Rows are points. Each copy is the shape, with its points in the same order, stretched, turned, moved and blurred by noise. Some copies are also mirrored. Which?

Shape (5 x 2):
[[-0.28 -1.23]
 [ 0.13 -0.51]
 [ 0.86 -1.52]
 [ 1.24 -1.71]
 [ 0.54  3.95]]
Copy 1:
[[-0.22 -1.00]
 [-0.10 -0.24]
 [ 0.66 -0.99]
 [ 1.03 -0.90]
 [-1.54  3.50]]
Copy 1 is: only turned
Copy 2 (5 x 2):
[[-0.31 -1.29]
 [-0.06 -0.71]
 [ 0.77 -1.25]
 [ 1.45 -1.20]
 [-1.42  3.46]]
Copy 2 is: only turned

Shape:
[[-0.99  0.83 -2.02 -0.63]
 [ 1.01 -0.44 -0.45  0.43]
 [ 0.89 -0.17  1.24 -0.27]
 [-2.57  0.82  2.30 -1.69]
 [-1.78 -1.79  2.19 -0.02]
 [ 1.98 -2.48  0.87  0.14]
 [-2.62 -0.46  2.02  0.89]]
Copy 1:
[[-0.75  1.32 -2.57 -0.61]
 [ 1.33 -0.11 -0.72 -0.38]
 [ 0.64 -0.21  0.75 -0.80]
 [-3.66  0.38  1.14 -0.58]
 [-1.85 -2.71  0.67  0.06]
 [ 2.27 -2.35  0.49 -1.46]
 [-2.56 -1.48  0.58  1.53]]
Copy 1 is: only turned
Copy 2:
[[-1.32  2.13 -2.20 -0.65]
 [ 0.72  0.26 -0.83 -0.16]
 [ 0.04  0.12  0.80 -0.43]
 [-4.15  0.67  1.44 -0.61]
 [-2.25 -2.36  0.56 -0.24]
 [ 1.62 -2.16  0.30 -1.20]
 [-3.43 -1.41  0.45  1.09]]
Copy 2 is: only turned
Copy 3, 7 rows:
[[ 0.58 -0.27 -3.53 -1.19]
 [ 1.28 -0.47 -1.84  0.63]
 [ 1.05  0.19 -0.23 -0.11]
 [-1.55  1.26  0.22 -3.04]
 [-1.78 -0.73  0.62 -1.12]
 [ 1.57 -1.85  0.13  0.80]
 [-2.67  0.40  0.11 -1.05]]
Copy 3 is: only turned

Shape (14 x 8):
[[ 2.11 -2.06  0.22 -0.58 -0.91  0.36  1.35  0.79]
 [ 2.15 -1.37  0.38 -1.00 -0.41  0.36  0.68  0.89]
 [-0.86 -2.04 -0.30  1.66 -1.25 -0.95  1.45 -0.84]
 [-1.71 -1.41 -1.56 -1.84 -2.50  1.22  2.01  1.51]
 [ 1.23 -1.98  0.65  1.88 -2.38  1.56 -2.35 -0.21]
 [-0.08  2.45 -1.57  0.73  1.96  1.36  0.31  2.13]
 [-0.39 -0.14 -3.25  0.61  0.07  2.31  0.73 -1.56]
 [ 1.72 -0.45 -1.98 -0.35  0.08 -1.12 -1.16 -0.46]
 [-0.70 -0.22 -1.34  1.72  1.09  0.76 -2.43  1.43]
 [ 0.34 -1.87  0.98 -0.50  2.16 -2.08 -0.09 -1.09]
 [ 2.46  2.37 -3.59 -2.01  2.06 -0.81  0.38 -2.60]
 [-0.33 -0.02  0.17  0.48 -1.07  1.17 -1.41 -0.81]
 [-1.52 -0.55  0.55 -1.73 -2.33 -1.86  0.39 -1.14]
 [ 1.01 -0.83 -0.99 -0.23 -0.02 -1.24  0.90 -2.35]]
Copy 1:
[[ 2.82 -0.72  1.37 -0.70  0.15  2.78  1.34 -0.38]
 [ 2.71 -0.04  1.53 -0.78  0.05  2.40  0.39 -0.08]
 [ 0.20 -2.17  0.72  0.90 -0.33  0.74  1.84 -1.16]
 [ 0.54 -0.99 -1.89 -2.20 -1.59  3.30  1.97  0.10]
 [ 1.08 -2.65  2.39  1.73 -1.39  3.82 -1.02 -0.26]
 [-0.51  2.92 -0.59  1.10  1.49  1.65 -1.32  0.99]
 [ 1.01 -1.93 -2.49  1.24  0.99  1.70 -0.54  1.09]
 [ 2.23 -0.34  0.12  0.53  0.17  0.81 -1.84 -1.49]
 [-1.45  0.01  0.74  1.18  0.98  2.47 -2.42 -0.81]
 [ 1.11 -0.81  2.47 -0.78  1.64 -1.22 -0.37 -1.00]
 [ 3.73  0.85 -2.30  0.84  1.36 -1.96 -2.87  0.24]
 [ 0.21 -1.36  0.98  0.86 -1.05  1.69 -1.40  0.77]
 [ 0.61 -1.35  0.50 -1.34 -2.76 -0.54  0.43 -0.55]
 [ 2.48 -1.56  0.00  0.59  0.25 -0.71  0.00 -0.46]]
Copy 1 is: mirrored
Copy 2, 14 rows:
[[ 2.38 -2.34  1.18  0.05 -0.36 -0.52  0.66 -0.46]
 [ 2.28 -1.70  1.14 -0.28  0.47 -0.47  0.37 -0.01]
 [-0.73 -2.30 -0.16  0.71 -2.10 -1.18  0.73 -1.98]
 [ 0.49 -2.56 -0.31 -1.43 -2.19  1.09  3.05  0.75]
 [ 0.66 -1.54  0.86  0.65 -1.07  1.50 -3.37 -0.83]
 [-0.57  0.92 -1.52  1.20  2.57  0.67  1.42  1.47]
 [-0.74 -1.54 -1.71 -0.02  1.48  2.24  1.01 -2.03]
 [ 1.61 -1.59 -1.74 -0.91  1.33 -1.15 -1.29 -1.07]
 [-1.68 -0.97 -1.47  0.89  1.11  0.67 -1.98  1.17]
 [-0.63 -1.87  0.91 -0.62  1.24 -3.50 -0.35 -1.09]
 [ 1.92  0.27 -2.48 -1.99  4.34 -0.90  0.88 -2.82]
 [-0.55 -0.06  0.22 -0.41 -0.27  1.12 -1.16 -0.85]
 [-0.14 -1.01  0.22 -3.00 -2.52 -1.63  0.80 -1.36]
 [ 0.82 -1.58 -0.43 -0.97  0.46 -1.60  0.36 -3.10]]
Copy 2 is: only turned

Shape (14 x 9):
[[ 1.39  0.25  2.10 -2.15  0.25  1.78 -0.22  1.35 -2.55]
 [ 2.41  0.58 -1.00  1.41  2.17  0.12 -1.76 -1.88  0.21]
 [-1.97 -0.54 -1.33 -2.29  0.55  2.95  2.08 -1.81  0.95]
 [ 2.21  2.46 -1.41  1.93  1.80  2.65  2.11 -0.57  0.91]
 [-2.01 -0.71 -1.71  1.46 -1.56  1.13 -0.87  1.00  0.96]
 [-1.37  0.86  1.06 -0.60  1.03 -1.38  0.19 -0.69  0.69]
 [-0.18  0.57 -2.38 -0.50 -0.65 -0.50  1.98 -2.21 -3.11]
 [ 1.03  2.11 -0.08 -1.29  2.17  0.47 -2.47  0.21  0.30]
 [-0.41 -0.60 -1.45  1.36 -0.50  0.97 -2.33 -1.14  0.82]
 [ 0.29 -0.83 -0.49 -0.95 -0.28 -0.30 -0.06  0.69  0.29]
 [-0.08 -0.93 -0.42  1.80  2.39 -1.53 -1.46  0.51 -2.75]
 [ 2.18  0.02  1.68  0.63  1.68 -0.13  2.03  1.90 -0.13]
 [ 0.39  1.28 -1.64 -1.47  1.03  0.17 -0.51 -1.01 -0.04]
 [ 0.68  2.46 -0.61 -1.54 -0.44  1.85 -1.65 -0.10 -0.20]]
Copy 1 (14 x 9):
[[ 0.13 -0.19  2.83 -2.96  0.49 -0.86 -0.67  2.24 -2.05]
 [ 1.62 -0.46  0.94  1.66  3.31  1.56 -1.64 -0.12  1.11]
 [-1.96 -0.94  0.90 -3.39  1.59  2.45  2.06 -2.36  0.06]
 [ 3.17  2.07  0.38  0.71  2.40  2.74  2.23 -1.15 -0.65]
 [-2.06 -1.65 -1.15  0.63 -1.29  2.72  0.94  0.98  0.24]
 [-1.76  0.34  0.46 -0.58  1.63 -1.55  0.44 -0.06  1.91]
 [-0.79 -0.60 -1.68 -0.87  1.18 -0.24 -1.48 -3.02 -2.97]
 [ 0.45  1.19  0.81 -1.40  2.86  0.94 -1.82  2.08  2.14]
 [-1.38 -1.60  0.14  1.23  0.50  3.03 -1.12  0.07  1.04]
 [-0.02 -1.82  0.15 -1.37 -0.15 -0.20  0.04  0.42  0.63]
 [-0.93 -2.07 -1.09  1.75  3.24 -1.06 -1.27  2.35 -1.15]
 [ 2.52 -0.30  1.45 -0.16  1.12 -2.03  2.31  1.47 -0.44]
 [-0.05  0.18 -0.39 -1.71  2.05  1.05 -1.37 -0.53  1.01]
 [-0.12  1.51  0.87 -2.16  0.46  2.20 -1.87  0.87  0.45]]
Copy 1 is: only turned
Copy 2 (14 x 9):
[[ 0.31 -1.11 -2.08 -0.40  2.97  0.87  1.52  1.21 -1.48]
 [ 2.72 -0.47  0.85  0.44  1.76 -0.88 -2.87 -1.96  0.75]
 [-1.18 -0.95 -0.77 -2.92 -0.78  3.44  1.20 -2.87  1.39]
 [ 2.60  1.97  2.88 -0.01  1.09  3.03 -0.79 -1.51  0.08]
 [-1.26 -0.77  0.53 -0.01 -1.88  0.71 -1.85  1.20  1.11]
 [-1.17  0.65 -0.09  0.53  1.17 -1.35  0.92 -1.42  1.36]
 [-0.60 -0.90 -0.07  0.05 -1.13  0.55 -0.23 -3.59 -3.30]
 [ 1.52  1.00 -0.73 -1.73  2.28 -1.49 -1.53 -0.08  0.68]
 [ 0.33 -1.16 -0.33  0.19 -0.50  0.08 -3.36 -0.55  1.43]
 [ 0.49 -1.29 -0.15 -0.17 -0.32 -0.36  0.79  0.10  0.34]
 [-0.96 -2.38  2.08  0.66  2.33 -2.72 -2.10 -0.11 -1.19]
 [ 1.63 -0.26  2.24  1.44  2.45  0.09  2.41  1.05  0.04]
 [ 0.96  0.20 -0.43 -1.62  0.01 -0.60 -0.72 -1.96 -0.16]
 [ 1.07  1.43 -2.15 -1.55  0.60  0.65 -1.59 -0.09 -0.45]]
Copy 2 is: mirrored
Copy 3:
[[-0.02 -0.87  3.65 -1.41  0.20  0.77 -0.11  0.08 -1.32]
 [ 0.48  0.29 -2.05  1.21  1.89  0.42 -2.41 -2.06 -1.34]
 [-2.95 -2.57 -2.03 -1.81 -0.57  1.34  2.17 -0.91  1.36]
 [-0.09  2.31 -2.53  0.34  1.49  1.90  2.13 -1.29 -0.60]
 [-1.20 -1.15 -1.78  1.91 -1.24 -0.25 -0.37  2.83  0.89]
 [-1.11  0.62 -0.43 -0.53 -1.26 -1.77 -0.77 -1.71  0.76]
 [-1.39 -1.62 -1.71 -0.50 -2.65 -0.68  0.65 -1.61 -4.18]
 [-0.85  1.23 -0.19 -1.69  1.42  0.77 -2.89 -0.39 -0.37]
 [-0.71 -1.39 -2.04  2.35 -0.37  0.75 -2.11  0.67  0.20]
 [ 0.50 -1.17 -0.37 -0.66 -0.69 -0.76 -0.36  0.76  0.02]
 [-0.95 -0.77  0.17  1.76  1.63 -3.43 -2.03 -0.07 -2.69]
 [ 1.83  1.39  1.32 -0.38  1.49 -1.93  1.85 -0.57 -0.13]
 [-1.18 -0.23 -1.85 -1.92 -0.51  0.62 -1.31 -0.84 -1.08]
 [-1.03  0.52 -0.08 -1.41 -0.91  2.59 -1.98  0.46 -0.80]]
Copy 3 is: only turned
